Rows are points. Each copy is the shape, with its points in the same order, turned, moved and blurred by noise. Is it also mirrored, or only turned?

Shape, 9 rows:
[[-0.08 -0.21  0.08]
 [-0.26 -0.03  0.18]
 [-0.36 -0.06  0.09]
 [ 0.36 -0.25  0.34]
 [ 0.23  0.67 -0.50]
 [-0.41 -0.27  0.08]
 [ 0.05 -0.18  0.61]
 [-0.20 -0.46 -0.04]
 [-0.17 -0.16 -0.05]]
Copy 1:
[[ 0.08 -0.19  0.19]
 [-0.14  0.03  0.26]
 [ 0.01  0.11  0.27]
 [-0.14 -0.63  0.03]
 [-0.32  0.30 -0.72]
 [ 0.20  0.02  0.43]
 [-0.28 -0.51  0.46]
 [ 0.41 -0.14  0.27]
 [ 0.12 -0.02  0.15]]
Copy 1 is: mirrored
Copy 2 (9 x 3):
[[-0.10 -0.15 -0.13]
 [-0.34  0.07 -0.03]
 [-0.36  0.00  0.03]
 [ 0.08  0.09 -0.58]
 [ 0.62  0.31  0.58]
 [-0.44 -0.21  0.02]
 [-0.30  0.15 -0.56]
 [-0.21 -0.42 -0.13]
 [-0.16 -0.16  0.05]]
Copy 2 is: mirrored
Copy 3:
[[ 0.00 -0.24  0.28]
 [-0.28 -0.19  0.24]
 [-0.27 -0.17  0.37]
 [ 0.15 -0.52 -0.09]
 [ 0.11  0.74 -0.31]
 [-0.22 -0.20  0.57]
 [-0.17 -0.62  0.00]
 [ 0.12 -0.30  0.54]
 [-0.02 -0.10  0.35]]
Copy 3 is: mirrored
Copy 4, 9 rows:
[[-0.17 -0.04  0.04]
 [-0.01 -0.25 -0.04]
 [-0.12 -0.25 -0.13]
 [ 0.02  0.35  0.35]
 [ 0.18  0.45 -0.92]
 [-0.28 -0.29 -0.02]
 [ 0.15 -0.07  0.49]
 [-0.53 -0.05  0.05]
 [-0.27 -0.11 -0.15]]
Copy 4 is: mirrored

Shape:
[[ 0.16 -0.05  0.57]
 [ 0.40  0.09 -0.35]
 [-0.43 -0.10 -0.43]
 [ 0.29  0.10  0.08]
 [ 0.04 -0.44  0.07]
 [-0.29 -0.51 -0.13]
 [-0.18  0.13 -0.19]]
Copy 1:
[[-0.39 -0.18 -0.31]
 [ 0.52  0.16  0.01]
 [-0.08  0.43  0.59]
 [ 0.11  0.02 -0.17]
 [-0.15 -0.26  0.27]
 [-0.25 -0.06  0.65]
 [-0.01  0.40  0.13]]
Copy 1 is: mirrored
Copy 2 (7 x 3):
[[ 0.12 -0.55  0.23]
 [ 0.63  0.29  0.14]
 [ 0.05  0.44 -0.41]
 [ 0.38 -0.04  0.26]
 [ 0.35 -0.23 -0.27]
 [ 0.13 -0.01 -0.57]
 [ 0.04  0.34 -0.04]]
Copy 2 is: only turned
Copy 3:
[[ 0.01  0.50  0.43]
 [-0.31  0.32 -0.47]
 [-0.22 -0.48 -0.21]
 [-0.08  0.40 -0.05]
 [-0.50  0.13  0.24]
 [-0.51 -0.29  0.19]
 [-0.02 -0.14 -0.17]]
Copy 3 is: mirrored
Copy 4, 7 rows:
[[ 0.53 -0.05  0.41]
 [ 0.08  0.08 -0.43]
 [-0.59 -0.16 -0.03]
 [ 0.30 -0.08 -0.15]
 [ 0.04  0.26  0.30]
 [-0.45  0.18  0.24]
 [-0.18 -0.26 -0.10]]
Copy 4 is: mirrored

Shape (10 x 4):
[[ 0.26  0.02 -0.20 -0.03]
 [ 0.28 -0.23 -0.24 -0.02]
 [ 0.10  0.41  0.07 -0.29]
 [ 0.25 -0.21 -0.20  0.28]
 [-0.04  0.89 -0.33  0.20]
 [ 0.11 -0.29  0.41  0.04]
 [ 0.01 -0.11 -0.16  0.18]
 [ 0.29 -0.30 -0.10  0.18]
 [-0.46 -0.23 -0.12  0.15]
 [-0.69 -0.29 -0.26 -0.43]]
Copy 1 (10 x 4):
[[ 0.11  0.26 -0.13  0.12]
 [ 0.27  0.17 -0.30  0.02]
 [-0.02  0.20  0.42  0.26]
 [ 0.06  0.19 -0.46 -0.10]
 [-0.63  0.22  0.02  0.74]
 [ 0.14  0.00  0.09 -0.51]
 [ 0.02 -0.05 -0.27  0.02]
 [ 0.16  0.12 -0.35 -0.19]
 [ 0.06 -0.50 -0.19  0.07]
 [ 0.47 -0.72  0.08  0.33]]
Copy 1 is: mirrored
Copy 2 (10 x 4):
[[ 0.21  0.12 -0.10  0.01]
 [ 0.34  0.25 -0.31 -0.17]
 [ 0.00 -0.08  0.38  0.12]
 [ 0.52  0.04 -0.33 -0.12]
 [-0.01 -0.45  0.02  0.74]
 [ 0.51 -0.11  0.12 -0.62]
 [ 0.25 -0.06 -0.30 -0.20]
 [ 0.56  0.12 -0.21 -0.25]
 [-0.05 -0.25 -0.36 -0.42]
 [-0.64  0.08 -0.31 -0.50]]
Copy 2 is: only turned
Copy 3:
[[ 0.17  0.15 -0.03  0.17]
 [-0.05  0.23 -0.17  0.24]
 [ 0.33 -0.17  0.23 -0.23]
 [ 0.08  0.09 -0.23  0.47]
 [ 0.45 -0.25  0.82  0.35]
 [ 0.05 -0.33 -0.48 -0.02]
 [-0.06 -0.03 -0.05  0.34]
 [ 0.03  0.11 -0.36  0.30]
 [-0.49 -0.32  0.00  0.22]
 [-0.79 -0.02  0.22 -0.23]]
Copy 3 is: only turned
